Every row gives one point. To make a cloud, some directions were put in groups of two or more. Within a group, all points are equally far from the middle, so they leave a hole (a ring in 2 directions, a hollow ball in 3). The other directions are filled evenly. Then the cloud was stretched, turned, moved and blurred a little. Count the holes, and give their numbers of directions, smallest first.

Cloud (22 x 3):
[[-25  52 -26]
 [-44  28 -31]
 [ 39  17   8]
 [-20  20  25]
 [  0 -37 -61]
 [  9 -24  16]
 [ -1  50  13]
 [-13  22 -61]
 [-27  50   1]
 [ 18  18  22]
 [ -3 -17 -69]
 [ 25  48   5]
 [-42  21 -41]
 [ 51 -11 -38]
 [-25  42 -42]
 [  6  60  -3]
 [ 44 -30 -22]
 [-37  38   3]
 [ 47 -23 -37]
 [-44 -32 -25]
 [-27 -47 -34]
 [-17 -38   9]]
Holes: 1 (3)

Cloud, 26 rows:
[[ 63 -19  -5  12]
 [-36 -18 -13 -23]
 [ -3 -32  -2  42]
 [ 22 -49  42 -44]
 [ -9  30  -1  33]
 [  4 -30 -14  -6]
 [ 30 -10  71  34]
 [ 58 -27  41 -24]
 [ 57  38  32   1]
 [  8   9  28  -7]
 [ 10   2  72  22]
 [ 76 -56  16 -20]
 [-23   6  47  12]
 [  7 -25  46 -60]
 [ 85 -50 -13   6]
 [ 50 -62  47 -41]
 [  2 -29   2 -10]
 [-21  -1  -1 -39]
 [-17  38   7  14]
 [-24  17  49 -32]
 [-26  56 -35  16]
 [-51  16   6  52]
 [-21 -36 -18 -32]
 [ 26 -37   8  -4]
 [ 13   9  32 -19]
 [-27  18  -6  28]]
Holes: 0

Cloud, 79 rows:
[[  5  50  52 -51  22   3  19  -9]
 [ 30  17 -18   9   4  31  37 -79]
 [ 43  32  15   0 -12  76  12 -13]
 [-38 -35  -3  37 -53  10   5 -10]
 [ 31 -75  27  -3   1  15  31  14]
 [ 25 -17  74 -11 -19   0  23   4]
 [ 33 -30 -39 -15   1   8  -3  -9]
 [ 25 -23  15 -55   9   0  53 -26]
 [ 29  48   3  59  -4  28  55 -70]
 [ -6 -26   1 -61  55 -19  43 -10]
 [ -9 -55  53  38   2  34   8  -4]
 [-19   0 -15  70  10 -17  61  -7]
 [ 39 -59 -18  34  -3  52 -21 -16]
 [ 10 -43   6  39 -10  78  -7   5]
 [ 17  49  15  12  36 -45  33 -27]
 [-18  63  11  66 -19  31  32  29]
 [ 40  -4  -9  35 -17  70 -22 -31]
 [ 20  51  15  -4  -8 -30  47 -24]
 [ 24 -46  19 -72  -7   2  -4  -3]
 [-66 -23 -15   8  28  19  15  12]
 [ 12  22 -13  20  52  19  74 -48]
 [ 33  -3  40  39  24 -18 -11  37]
 [ 46 -14   8   9 -30   9  55 -14]
 [-13  52  19  53  -3  46  43 -57]
 [ 62  24  21 -16   0   1 -20   1]
 [-54  46  22  -7  28 -15  15 -23]
 [ 28  34  17  63  43  36   8 -63]
 [  2 -14 -14 -25   4  27  75 -25]
 [ 60  22  -2  64 -29  28  -3 -44]
 [ 15  15  24  29 -10 -35  45 -54]
 [-13 -63  49 -31  -8 -23  22  22]
 [  5 -70  22 -19  57 -27  -1  13]
 [ -7  12 -13  21   4   2 -22  62]
 [ 13   4  38 -22  60 -44  11 -28]
 [ 27  23  28 -38  -1  11 -44  26]
 [-12  43  31  80  -5  28 -20  -1]
 [ 27   3  36 -11  36 -20  61 -33]
 [-24  -4  13  49  11  18  52 -67]
 [-24  14 -48   9  19 -18 -20   3]
 [-41   5 -12  -7   9 -37 -41 -22]
 [-31  -1   3  90   2  23  34  -8]
 [ -4  20   6  74 -15  36 -51  -3]
 [ 42 -19   7  24 -19   2 -16 -73]
 [  1  22   1  97 -35  29 -14  12]
 [-36 -50  34 -66  12 -13  26   8]
 [ 36  -3  32   5  71  10 -18 -45]
 [-50 -61  -5   3 -10  28  12 -26]
 [ 10  -3  25  30   6 -25 -43  51]
 [ 19   0  -8 100 -15  29  40   2]
 [ -4 -28  71  33   6   6  -2  19]
 [ -8  48  16  58  -9  68  53 -27]
 [ -6  -4 -52  24  50  -6  27 -40]
 [ 28  -3 -35  39 -29   5 -11 -43]
 [-30  60  31   3  36 -17 -16  10]
 [-38  36  29  13  22  49  50 -16]
 [  1 -66  11   4   1  -5  17 -74]
 [ 51 -37  25  29  -1  63   7  10]
 [ 10   9  -9  40 -34 -19 -51   8]
 [-23  24 -23 -27 -19  16 -10 -16]
 [  4  52  62 -22   4  38   0  -1]
 [  8  39  35  25   8  79  44 -18]
 [  5  37 -23  55 -31  34 -34  -8]
 [-20 -22  19 -64  54   5  47 -11]
 [-24  -3  41 -44  71   2  -6 -14]
 [ -2  50  -3  15  -9  53 -25 -36]
 [-36  18  42  15  43 -20 -19  15]
 [ 15 -24  47  41 -37 -20  15  21]
 [-24 -42  14 -36 -19  14 -49  37]
 [ -9  38  -4  33 -32  20 -41 -31]
 [-16  14   3  38  -9   9 -70  -2]
 [-11 -23  60 -14 -42  -8   8  20]
 [-19 -30  18  56  11 -39   9  21]
 [-19 -28  20 -27  30 -25  47  37]
 [-17  32  -3 -19   0  10 -54  16]
 [ 29  46 -22  19  -4  -3  40 -58]
 [ -5  63  23  76 -40  30   5  -6]
 [ 13 -84  -6 -23  15  45 -13   2]
 [-10 -54  -7  12  30 -36 -20 -63]
 [ 12 -36  33  -8  32 -14 -37  52]]
Holes: 2 (4, 4)

Cloud, 95 rows:
[[-13 -34 -32 -41 -47  30 -52 -57   4]
 [-37 -52  29 -49  16 -42 -10 -12  39]
 [ 18 -51 -16  17   5 -20  41   2  10]
 [ 22 -20 -34  -7   9   2  31 -36 -58]
 [ 26 -49 -33   5  12   6  36  -9  -2]
 [-29 -34  27 -19  23   4 -40 -12  48]
 [ 29 -56  -2  11 -26  18 -26   1  44]
 [ 31  -6 -18  46 -15 -52  -9  21 -40]
 [-15 -13  21 -41  13 -56   8  28  10]
 [ 43  15 -29  23  -5 -17 -54 -43 -35]
 [ 29  -2  26 -46  21 -93 -32 -54  32]
 [ -6   6  17 -65  26 -39 -44 -36  82]
 [ 16  -9  -8  -2 -57  12 -12 -12  40]
 [ 18  -6  -5  51 -21 -60   0 -27  -2]
 [ 39 -13 -48 -35  -1 -52  -3 -45  12]
 [ 19 -85  11 -21 -10 -35 -34 -16  -3]
 [-24 -45  28 -40 -12 -11  -3  27  19]
 [ 16 -25  24 -32  13 -86 -33 -52  29]
 [-17 -72 -46 -17 -12  14  27  24  12]
 [ 23 -40  -4  46   2 -26  42   3 -18]
 [ 18   1 -37  -1 -29  27 -75 -21 -33]
 [-20 -12  15 -25   1  -4 -57  41  17]
 [ 22  26 -17  32  18 -37 -10 -15 -46]
 [ 54  25  48 -39 -19 -33 -45  -7  49]
 [-12 -48 -34 -14 -39  46   4  35 -10]
 [-26 -58  10 -56 -43 -39 -15  -1  62]
 [-20 -34 -40  12 -62  50 -20 -26   4]
 [ 35 -13  10 -64 -25 -29 -59   3  27]
 [ 15  19  -6   6 -30  60 -19 -12 -57]
 [ 27 -24  47  42  32   7 -34   6  15]
 [ 51 -56 -14  31 -16 -15  34  -8 -31]
 [ 16 -19  43 -13  16 -84  23 -28  46]
 [ 38  19   1 -46  38 -31 -31  -5  58]
 [ 46  22  48  77  20 -10  32 -18 -22]
 [ 20 -18  21  44  22 -37 -50 -33  22]
 [ 71  17  -7  13  10  23 -46 -29 -57]
 [ 27  -1   8  36  12 -43 -72  -6  26]
 [ 18 -17  27  48  18 -48 -31 -15  39]
 [ 24  -3 -36  35   7 -17 -72 -18 -20]
 [ 14  25  -9  14  41  40 -48 -13 -25]
 [ 35 -31  -5  19  14  -7 -28 -65 -27]
 [ 72  12  30  42   0 -43  26  13 -41]
 [ 15  -5  21 -10 -13  31 -32 -48 -63]
 [ -7  13  24 -25  17 -79 -21 -66  16]
 [ 59  28   9   9   6 -29   5 -17  59]
 [ 17  -5  50 -36  19   3  16   1  37]
 [-24 -15  -8 -28 -35  33   6 -34 -50]
 [ 41 -47 -40 -10 -56   9 -31  38 -24]
 [-42 -25 -18 -40 -51 -57 -40  16   6]
 [ 38 -30 -32  26   7  13  24 -45 -56]
 [-17  -9 -48 -13 -60  16 -30  23   3]
 [ 29   4  16 -58  21  32 -29  -5  12]
 [ 23 -14  49 -43   5  11 -26  15  16]
 [ 64 -30   0 -22 -23 -39 -30  21 -15]
 [-29  -1   4 -12  28  20 -22 -58  17]
 [ 36   2 -16 -49  48 -20  -7  -7  15]
 [  5 -46 -41 -72  15 -70 -34   4  30]
 [-20 -67 -44 -31 -39  56 -60 -38   0]
 [ 29  15  -7 -26  40  22 -61  -4  14]
 [ 19 -16  -8 -56  20   6  31 -20   1]
 [ -7 -31  -5  -9 -43  31   1  31 -17]
 [ 55  -7  27  -6 -21 -48  34   7 -42]
 [-21  -6 -25 -22 -34  38   7 -51  16]
 [-38 -12  36 -11 -31  10  -9 -25 -14]
 [  1 -80 -73  17  -2  14  -3 -32 -52]
 [ -5 -39  17  28  36 -37 -22 -15  31]
 [ -5  39  34   9  14 -37 -35 -18  56]
 [ 38   6  23 -29   0 -14 -83   1  21]
 [-71 -68 -30 -44 -23   2 -36 -36  -4]
 [ 28 -12   4  -9 -37  55   3 -39   1]
 [-33 -38 -26  21 -29  24   8  -2  25]
 [ 47   7  35  22  31 -59 -44 -24  51]
 [ 22   0  30  57 -20  38  -7  15 -31]
 [  5 -54 -37  42 -61  65 -15 -12 -43]
 [ 22 -21 -61  40  -8  -8 -13  -1 -72]
 [ -5 -62  12 -65 -13   3 -25  15  14]
 [-18 -22  -6   2 -56 -28 -34 -47 -21]
 [-36 -16  44 -46  -5 -10 -46 -40  40]
 [ 43  13  70  59  26 -37  -8 -27  21]
 [  4 -33 -36  46  32  31 -21 -21 -49]
 [  5  36  14  20  48   0   4 -27 -36]
 [-39 -12   1  14 -37  23 -38 -24  19]
 [-45 -28  -2 -36 -13   9 -16 -28 -43]
 [-10 -75 -32 -49 -36  45 -41 -29  -1]
 [ 26 -52 -36   4 -50  52 -24 -26   5]
 [-38 -88 -59 -33 -46  15 -26 -44 -38]
 [ 50  22 -24   0   8 -43  21   0  17]
 [ -1 -70 -24 -24   2 -17 -49  -7 -53]
 [ -1 -27  24 -44  39 -57 -17  -6 -13]
 [-19 -28  -3  25  23 -45 -30 -31  28]
 [-31  -9 -37 -10 -16  16  13 -51  16]
 [  6 -42   9  24 -16  10 -47 -46 -43]
 [  1  -6 -13 -56  -8 -44 -10  15  71]
 [ 77  32   9  39 -10 -35   1 -11  23]
 [-50 -32 -56 -22 -28 -62 -21 -15   8]]
Holes: 3 (2, 3, 3)
